Each row is a point. The ring and each string are closed loops that go straight from each point to the next, and from the last back to the first. Before rounding, they use only three directions, however many columns there are. How many times does the string pass through the ring? Passing back the other way cancels.

Ring (10 x 3):
[[ 24 -11  11]
 [  7   7   7]
 [ -6  11   3]
 [-28   3  -4]
 [-35 -15  -4]
 [-31 -37  -1]
 [-15 -54   4]
 [  6 -60   7]
 [ 23 -52  10]
 [ 30 -36  11]]
String (11 x 3):
[[  9  -4  34]
 [ 24   2  23]
 [ 19   0  27]
 [  4  -6  32]
 [ -1 -13  21]
 [  4   7  22]
 [  5  19  17]
 [  9  21   1]
 [ 15  12 -16]
 [  5 -17  -8]
 [  1 -16  11]]
Times through: 1
String (14 x 3):
[[-14 -26  -8]
 [-20 -31 -16]
 [-38 -42 -23]
 [-49 -46   0]
 [-36 -37  17]
 [-26 -32  13]
 [-12 -27   0]
 [-20 -28 -20]
 [-48 -25 -25]
 [-57 -18   1]
 [-52 -16   5]
 [-54 -16  -9]
 [-38 -21 -22]
 [-16 -25 -21]]
Times through: 1

Ring, 10 rows:
[[ 28   0   0  -9 -15 -14   5  16]
 [ 23  20  -1  -9 -12  -9   0  15]
 [  6  37  -3  -6  -9  -2  -7  11]
 [-18  41  -6   0  -6   3 -13   4]
 [-34  27 -10   5  -7   4 -15  -2]
 [-39   5 -14   8 -11   2 -13  -4]
 [-31 -20 -16   8 -15  -5  -6  -3]
 [-11 -36 -12   5 -18 -12   1   2]
 [  7 -37  -7   0 -19 -17   6   7]
 [ 23 -23  -2  -6 -18 -18   8  13]]
String, 18 rows:
[[-30 -42 -14   9 -18  -9  -2  -4]
 [-15 -24  14   1 -12 -12   0   0]
 [ -9 -14   3   0 -13 -10  -1   3]
 [ -7 -10 -11   2 -15  -8  -3   4]
 [-10 -25 -33   7 -21  -8  -2   4]
 [-12 -46 -29   8 -23 -12   1   1]
 [-16 -60 -15   8 -22 -15   4  -1]
 [-17 -43  -3   5 -17 -13   2  -1]
 [-16 -26   6   2 -13 -11   0   0]
 [-12 -10  -5   2 -13  -8  -3   3]
 [-16 -12 -20   5 -16  -6  -5   2]
 [-29 -22 -34  11 -19  -3  -7  -2]
 [-42 -28 -31  14 -18  -2  -9  -7]
 [-44 -25 -20  12 -15  -3  -9  -8]
 [-34 -17   6   6 -11  -6  -6  -5]
 [-18  -8   3   2 -11  -7  -4   1]
 [-19 -11   9   1 -10  -8  -3   0]
 [-28 -27   1   6 -13  -9  -3  -4]]
Times through: 2

Ring (7 x 12):
[[ 24  24   7  -1  -4  -3  -7 -11  12 -15   1  -1]
 [  4  39  -2   3  -5  -1  -5  -6   5 -18  -4  -4]
 [-20  34  -4   7  -5   4  -2   3  -4 -12  -8  -4]
 [-26  11  -2  10  -5   8  -1   8  -8  -3  -8  -2]
 [ -9 -14  -2  10  -3   8  -2   5  -5   1  -4   1]
 [ 14 -19   3   6  -2   4  -5  -3   4   0   1   3]
 [ 30  -3  11   0  -3  -1  -7 -10  12  -7   3   2]]
String:
[[ -2  39  18   0  -7   1  -5  -2   5 -12  -5  -3]
 [  0  51  13   0  -7  -1  -5  -5   6 -18  -5  -4]
 [  5  53 -19   4  -4  -3  -5  -9   5 -26  -4  -6]
 [  5  33 -18   6  -3  -1  -4  -7   3 -20  -3  -4]
 [  3  18  -4   5  -4   2  -4  -4   3 -12  -3  -2]
 [  1  32  19   0  -7   1  -5  -3   6 -10  -4  -2]
 [ -2  52  11   0  -7  -1  -5  -5   6 -18  -5  -5]
 [ -7  60  -5   3  -6  -2  -4  -5   3 -23  -7  -6]
 [-11  54   5   2  -7   0  -4  -2   2 -18  -7  -5]
 [-14  51 -26   8  -4   1  -2  -3  -3 -24  -8  -7]
 [ -7  28 -16   8  -3   2  -3  -2  -1 -16  -5  -4]
 [ -4  21   1   5  -5   3  -4  -1   1 -10  -4  -2]
 [ -4  21  -2   6  -4   3  -4  -1   0 -11  -4  -2]
 [-11  29 -26  10  -3   2  -2  -2  -4 -18  -6  -5]
 [-23  50 -17   8  -5   3  -2   1  -5 -20  -9  -7]
 [-21  52 -14   7  -5   2  -2   0  -4 -20  -9  -7]
 [ -6  30 -26   9  -3   2  -3  -3  -2 -18  -5  -5]
 [  0  17  -5   6  -4   2  -4  -3   1 -11  -4  -2]
 [ -3  32  17   1  -7   2  -5  -1   4 -10  -5  -2]]
Times through: 2
String, 8 rows:
[[-39  32   7   8  -7   9  -1  11 -10  -5 -11  -4]
 [-37  18 -11  13  -5   9   0  10 -12  -5 -10  -4]
 [-23  11 -16  12  -3   7  -1   6  -9  -7  -8  -3]
 [-12  12  -9   9  -4   5  -2   2  -4  -8  -6  -2]
 [ -7  15  -4   7  -4   4  -3   0  -1  -8  -5  -2]
 [-11  19 -22  10  -3   4  -2   0  -4 -13  -6  -4]
 [-33  42 -20  11  -5   6  -1   5 -10 -16 -11  -7]
 [-35  40   1   8  -7   7  -1   8  -8 -10 -11  -5]]
Times through: 0

Ring:
[[ 16   4   2 -21   3 -10 -13 -25 -12  -7  -4  11  12   7]
 [ -1   2  -7 -17  24  -7   4  -8   2   6  10   6  -4   2]
 [-11 -25  -9   3  29  -1  11   8   6  23  10  -2 -21  -7]
 [ -6 -45 -11  11  20   4  -1   6  -4  19  -2  -4 -19  -9]
 [ 16 -38  -1   1  -5   0 -23 -17 -22  -2 -19   3   5  -1]
 [ 23 -14   6 -12 -10  -7 -21 -27 -20  -8 -16   9  14   6]]
String:
[[ 14  13  11 -16   6 -17   6 -17   2  12   3   9   1   8]
 [ -4  22 -17 -37  33  -6  -2 -16   0 -12  18  12   7   5]
 [ -8   6 -19 -28  34  -2  -2 -10  -1  -7  16   8   1   1]
 [ -2 -11 -10 -12  22  -2  -2  -7  -3   3   6   4  -4  -1]
 [  0 -15   4   3  16  -8  13   1   6  26   5   0 -17  -2]
 [ -8 -19   2   9  26  -8  24  11  15  39  12  -3 -29  -5]
 [-22 -26 -15   5  42   1  21  18  15  31  19  -5 -31 -10]
 [-19 -35 -16   8  38   4  14  16   9  27  13  -5 -29 -11]
 [ -7 -43   0  21  20  -2  16  14   7  39   2  -7 -31 -10]
 [  5 -35   6  14   7  -6   6   1  -1  29  -6  -3 -18  -4]
 [ -2 -31 -12  -2  18   3  -8  -4  -8   5  -2   1  -7  -5]
 [ -5 -39 -20  -3  21   8 -15  -3 -13  -2  -3   0  -6  -8]
 [ -3 -60 -20   9  15  12 -21  -1 -19   0 -12  -3  -8 -11]
 [  2 -43 -19  -3  13   9 -24 -10 -20  -9 -10   2   1  -6]
 [  5 -30 -12  -7  11   3 -19 -13 -16  -6  -8   4   2  -3]
 [ 14 -31   7   6  -3  -6  -7 -11 -11  13 -13   2  -5  -1]
 [ 26 -36  15  10 -18  -8 -15 -18 -18  11 -24   2   1   1]
 [ 29 -27   5  -7 -18  -4 -33 -31 -30 -14 -26   8  19   4]
 [ 19 -15  -8 -21  -3   0 -33 -31 -27 -25 -15  11  22   4]
 [  7 -16  -9 -14  11  -1 -16 -17 -14  -8  -5   7   6   1]
 [ 13 -15   2  -8   2  -6 -10 -17 -11   2  -8   6   3   2]
 [  7  -8 -12 -21  13  -1 -18 -19 -14 -14  -2   9  10   2]
 [ 10  14 -14 -39  14  -4 -23 -30 -17 -29   2  15  23   8]
 [ 15  23   1 -33   9 -13  -8 -28  -7 -11   4  14  16  11]]
Times through: 1
String, 22 rows:
[[ 16  -8  -7 -23   2  -2 -27 -28 -22 -21 -10  11  19   5]
 [  9 -16 -10 -16   9   0 -20 -19 -17 -12  -6   7   9   1]
 [ 17 -22   7  -1  -4  -7 -11 -16 -13   7 -13   4   1   2]
 [ 32 -26  19   3 -24 -11 -19 -26 -22   5 -27   6  10   5]
 [ 30 -23   8  -8 -19  -6 -30 -32 -28 -13 -25   9  19   6]
 [ 19 -16 -10 -23  -3   1 -36 -32 -29 -29 -16  11  24   4]
 [ 14 -15  -7 -17   3  -2 -24 -24 -20 -15 -10   9  14   3]
 [ 23  -5  -2 -24  -6  -5 -30 -34 -25 -23 -15  13  24   7]
 [ 30   4  11 -22 -14 -13 -23 -36 -21 -14 -16  14  23  11]
 [ 26   2  17 -11 -11 -16  -8 -26 -11   5 -12  10  10   9]
 [ 19  24   2 -35   4 -13 -14 -33 -12 -17   0  16  21  12]
 [  3   8 -17 -34  22  -2 -16 -22 -11 -21   7  12  14   5]
 [  1   8 -14 -30  23  -4 -10 -18  -7 -13   8  10   9   4]
 [  0  24 -10 -34  27  -9   0 -17   1  -7  16  12   7   7]
 [  5  12   3 -18  18 -13   9 -12   5  11  10   8  -3   5]
 [  8 -12   5  -3   8  -9   2  -9  -2  15  -1   4  -6   1]
 [  2  -5  -9 -18  19  -4  -6 -13  -6  -3   4   7   2   1]
 [  0   8 -18 -32  25  -2 -12 -18  -8 -17   9  11  10   3]
 [  5  -6  -8 -18  15  -3 -10 -16  -9  -6   1   7   5   2]
 [ 15  -9   9  -5   1 -11  -2 -15  -6  11  -6   5  -1   4]
 [ 30   8  20 -15 -14 -18  -9 -30 -12   2 -13  11  14  11]
 [ 29   2  10 -20 -13 -12 -21 -34 -20 -12 -15  13  21  10]]
Times through: 1

Ring:
[[ 39  10  15 -27  -3  12   4  10 -10 -27 -17  -5  27  -7]
 [ 35  26  18 -24  -4   5   5   6  -3 -32 -24  -8  22 -10]
 [ 14  39  16 -13  -1  -4   4  -2   3 -28 -31  -8   7  -6]
 [ -1  37   9  -5   3  -6   1  -6   4 -20 -31  -6  -4   0]
 [-21  21  -8   5   9  -3  -4  -7   1  -4 -23  -3 -16  10]
 [-24   0 -20   6  13   5  -8  -4  -6   8 -13   1 -16  16]
 [-11 -15 -17  -2  12  13  -7   3 -14   8  -6   3  -5  15]
 [ 12 -18  -4 -14   8  18  -3   9 -18  -2  -6   2  12   9]
 [ 27 -11   5 -21   3  17   0  11 -17 -12  -9   0  21   2]]
String:
[[ 28 -22 -23 -20   1  26  -4  17 -17  -6   6  -5  21   2]
 [ 30 -22  19 -25   7  19   1  11 -23 -10 -11   7  26   5]
 [ 24 -10  38 -23  10  11   3   4 -21 -14 -24  10  21   6]
 [ 19  -7  22 -19   8  11   1   5 -17 -11 -19   6  16   6]
 [ 26 -20  32 -24  10  16   2   8 -24 -10 -18  11  24   7]
 [ 26 -29 -10 -21   5  26  -4  15 -22  -3   2   1  22   6]
 [ 21 -19 -32 -15   1  25  -6  16 -14  -3   8  -7  15   3]
 [ 12   0 -20 -11   2  14  -4   8  -7  -8  -5  -7   8   2]
 [ 23   3  29 -21   6   8   3   4 -14 -18 -25   4  19   2]
 [ 34   3  46 -28   5   7   7   5 -17 -25 -29   7  27  -1]
 [ 20   8  17 -18   4   7   2   4 -10 -18 -22   0  14   1]
 [ 22   7 -18 -16  -3  14  -2  10  -5 -16  -6 -10  13  -3]
 [ 51  12   0 -30  -9  16   4  16  -7 -32  -9 -12  33 -13]
 [ 58  19  35 -37  -7  10   9  12  -9 -41 -25  -6  40 -15]
 [ 48  20  53 -34  -1   4  10   5 -11 -38 -35   1  34 -10]
 [ 54  21  10 -32 -11  12   6  14  -5 -38 -16 -13  35 -16]
 [ 37  15 -22 -21  -9  16   0  14  -2 -25  -4 -17  22 -11]
 [ 30  11 -15 -19  -5  14  -1  11  -4 -21  -7 -12  18  -7]
 [ 45   9  -7 -27  -8  17   2  16  -7 -28  -7 -12  29 -11]
 [ 60   4  35 -38  -5  15   8  15 -16 -35 -20  -2  43 -11]
 [ 39   4  48 -30   4   8   7   6 -17 -27 -29   6  31  -3]
 [ 21   3  12 -18   4  10   1   6 -11 -16 -18  -1  16   1]
 [ 15  -3 -31 -11   0  18  -5  11  -7  -7   1 -10   9   1]]
Times through: 1

Ring (6 x 14):
[[ -9  40   3  29 -17   2  -7  25   2   4   0 -23 -11  -3]
 [-16  17   2   0 -13  -4  -1  16   9   7   7   2   7  -9]
 [-19  -6  -4 -28   1  -6  -6   8  23  -3  13  22  17  -9]
 [-16  -6 -10 -26  11  -2 -18  10  31 -18  13  16   7  -2]
 [-10  -6  -8 -14  -4 -13   2   4  13  -7  -7  -8   2   0]
 [ -6  19   0  18 -23 -13  13  11  -7   9 -17 -32  -8  -1]]
String, 32 rows:
[[-11  14   2   8 -23 -13  15  10  -4  14 -11 -18   2  -6]
 [-11  15   2   7 -21 -11  11  11  -2  12  -8 -15   2  -6]
 [ -9  47   7  38 -25   1  -1  27  -5  13  -2 -27 -11  -5]
 [-10  56   7  41 -18   9 -15  34   2   6   7 -22 -14  -5]
 [-12  43   4  26 -14   6 -14  29   7   4   9 -11  -7  -6]
 [-15  26   5   9 -19  -4   2  19   4  14   5  -3   6 -11]
 [-18   4   5 -10 -23 -15  18   6   0  21  -1   5  18 -14]
 [-15   3   0 -10 -15 -12   9   8   7  10   0   2  12  -9]
 [-20 -10   2 -26 -18 -18  20   1   6  19   1  16  26 -16]
 [-24 -18   2 -39 -13 -18  17  -1  12  18   9  31  33 -18]
 [-22 -16  -1 -36  -8 -15  10   1  16  10   8  26  27 -14]
 [-17  -7  -3 -23  -7 -12   5   4  14   4   4  12  16  -9]
 [-14   6  -4  -9  -5  -6  -5  11  15  -3   4   2   5  -5]
 [-16   9  -7 -13   9   4 -24  17  29 -16  17  13   3  -3]
 [-19  -4 -11 -31  19   4 -30  14  40 -24  25  29  10  -3]
 [-20 -14 -13 -41  23   2 -29   9  44 -27  24  33  14  -3]
 [-17 -17  -8 -34   2 -12  -1   1  23  -7   5  16  16  -5]
 [-16 -16 -11 -33   8  -8  -9   3  28 -14   8  16  12  -3]
 [-15 -16 -14 -33  15  -5 -18   5  33 -24  10  15   7   1]
 [-14 -22 -13 -34   6 -13  -2  -1  24 -14  -1   8  10   0]
 [-13 -13  -6 -21  -9 -17  11   0  10   1  -8  -2  10  -4]
 [-11   3  -6  -7  -5  -8  -2   9  13  -5  -2  -6   2  -2]
 [-10  12  -7   1  -2  -3 -11  14  16 -11   1 -10  -5   1]
 [ -8   3  -7  -2  -8 -11   2   7   8  -6 -11 -19  -5   2]
 [ -6 -19  -4 -12 -29 -33  40 -11 -13  17 -35 -30   6  -2]
 [ -7 -11  -2  -5 -31 -30  38  -7 -14  19 -32 -30   5  -3]
 [-10   0  -2  -4 -21 -19  20   3  -3  11 -16 -17   5  -5]
 [-10  16  -3   6 -10  -5  -3  14   9  -2  -2 -13  -4  -1]
 [ -9  26  -3  15  -7   1 -12  20  11  -7   1 -17 -10   1]
 [-10  17  -1   9 -15  -8   2  13   4   3  -6 -17  -3  -2]
 [ -8  16   3  15 -30 -17  22   9 -12  18 -19 -29  -2  -5]
 [ -6  33   5  32 -30  -9  13  18 -12  16 -16 -36 -10  -3]]
Times through: 2
String, 26 rows:
[[-18 -16 -11 -38  14  -4 -17   6  35 -18  16  26  15  -4]
 [-19 -17 -11 -40  13  -5 -15   5  34 -16  16  28  17  -5]
 [-20 -18  -9 -39   8  -8  -9   3  29 -10  14  27  19  -7]
 [-17  -7  -5 -24  -4 -10   1   5  17  -1   5  12  14  -7]
 [-15  10  -4  -8   0  -1 -13  15  20  -8  10   5   4  -4]
 [-15  12  -3  -7  -1   0 -14  16  20  -6  12   8   5  -5]
 [-14  18  -2   0  -3   2 -14  19  18  -6  11   2   1  -4]
 [-15  32   1  11  -5   7 -19  26  16  -2  16   2  -1  -6]
 [-13  45   5  27 -13   8 -16  30   9   3  12 -10  -7  -6]
 [-10  49   7  36 -23   3  -5  29  -2  12   2 -22 -10  -6]
 [-11  16   3   9 -24 -12  14  11  -4  15  -9 -16   3  -7]
 [-11  21   0  11 -14  -5  -1  16   5   3  -2 -14  -3  -3]
 [ -8  39   0  27  -9   6 -16  27   9  -5   4 -21 -14   0]
 [ -5  60   4  50 -17  10 -18  35   1  -1   1 -36 -24   2]
 [ -6  51   5  43 -23   3  -5  29  -5   8  -4 -34 -17  -2]
 [-11  23   3  15 -22  -8   8  15  -2  12  -6 -18  -1  -6]
 [-12  12  -1   0 -12  -7   1  12   8   3  -1  -7   2  -5]
 [-13  11  -1  -1 -13  -8   3  12   7   5  -1  -6   4  -6]
 [-14  27   0   8  -6   4 -16  23  16  -3  12   0  -1  -5]
 [-15  19  -2  -1  -2   2 -15  19  19  -5  13   6   3  -6]
 [-22  -8  -1 -31  -4  -9   0   6  20   5  14  28  24 -14]
 [-23 -23  -4 -46  -1 -14   5  -1  23   4  13  35  30 -14]
 [-18 -14  -5 -31  -5 -14   6   1  17   2   4  16  19  -9]
 [-15   3  -5 -13   0  -4  -9  11  20  -7   7   6   6  -4]
 [-15  11  -9 -12  14   7 -30  19  33 -23  19  12   0   0]
 [-18  -3 -15 -31  28   9 -42  16  48 -35  29  30   5   1]]
Times through: 4
